Each row is a point. To make a cloud, some directions were put in groups of two or more. Within a group, all points are equally far from the middle, so they leave a hole (a ring in 2 directions, a hollow ball in 3). The other directions are filled evenly. Then the cloud was stretched, turned, moved and blurred a little. Count the holes, and give their numbers of directions, smallest first.
(in the rows, 128 means zero)

Cloud (20 x 3)
[[163 102 129]
 [ 90 156 111]
 [148 128 168]
 [148 109 111]
 [137 140 157]
 [153 129 104]
 [152 155 101]
 [137 127 171]
 [110 175 119]
 [152 141 148]
 [123 112 103]
 [100 135  90]
 [129 182 109]
 [122 141 154]
 [113 177 118]
 [146 169  98]
 [ 89 148 101]
 [132  73 150]
 [138 151  75]
 [133 115 100]]
Holes: 1 (2)

Cloud (30 x 4)
[[111 137  79 114]
 [131  93 155  96]
 [ 93 129 128 134]
 [115 172 113  96]
 [159 143 143 154]
 [107 170 138 128]
 [110 186  75 145]
 [120 112  97 130]
 [142 117 133 152]
 [ 92 163  92 106]
 [ 87 118 143 105]
 [149 130 108  87]
 [148 186  95 152]
 [169 127  99 135]
 [108 152 143 143]
 [112 165 136 151]
 [150 122 101 103]
 [164 148 128  99]
 [ 78 153 135 102]
 [ 92 127 143 119]
 [ 96 102 138  92]
 [110 106 111  91]
 [ 82 165  92 126]
 [148 185  86 153]
 [ 99 129 155 115]
 [151 159 145 105]
 [156 106 117 110]
 [123 115 100  91]
 [145 102 152 115]
 [120 122 127 155]]
Holes: 1 (3)

Cloud (46 x 6)
[[ 97 140 108 125 173  99]
 [129  91 154  97  99 120]
 [108 113 157 111 161  83]
 [ 88 147 148 133  92 127]
 [157 101 153 146 144  97]
 [112  95 101 131 117 123]
 [151 106 144 160 112  86]
 [ 88 146 121 113 142 131]
 [138 120 194 119  67 114]
 [130 113 184 138 130 136]
 [102 139 108  95 120 109]
 [125 134 106 117 104 150]
 [149 124 154 127 164 134]
 [122 105 161 108 138  90]
 [ 95  96 108 146 158 127]
 [154 137 133  81 166 152]
 [146 111  97 120 118 127]
 [143 127 151 161 163 153]
 [ 81 136 172 140  70 120]
 [110 121 193 137 125 109]
 [ 97 143 133 168 162 143]
 [152 148 154 100 152 123]
 [156 130 156 127 118 150]
 [123 124 131 166 134 164]
 [114 130 149  87 144 138]
 [109  85 158 127 138 114]
 [126 104 187 140 117 126]
 [128 112 122 156 116 144]
 [109 121 105 129 143 105]
 [159 105 124 115 182 140]
 [140 136 174 120 141 125]
 [ 73 156 146 136 163 128]
 [140 151 159 113 193 110]
 [116 162 164  69 115  70]
 [103 110 111  86 110 124]
 [114 139 127 159 159 105]
 [160  92 127 143 172 102]
 [ 99 106 131 138  83 116]
 [163 128 115  90 185 141]
 [126 101 130  77 142  98]
 [146  88 166 157 136 154]
 [152 132 163 102 105 157]
 [114 106 204 151 105 100]
 [ 90 106 146 124 123 100]
 [157 114 142 140  68 127]
 [158 104 157 101  95 117]]
Holes: 1 (2)
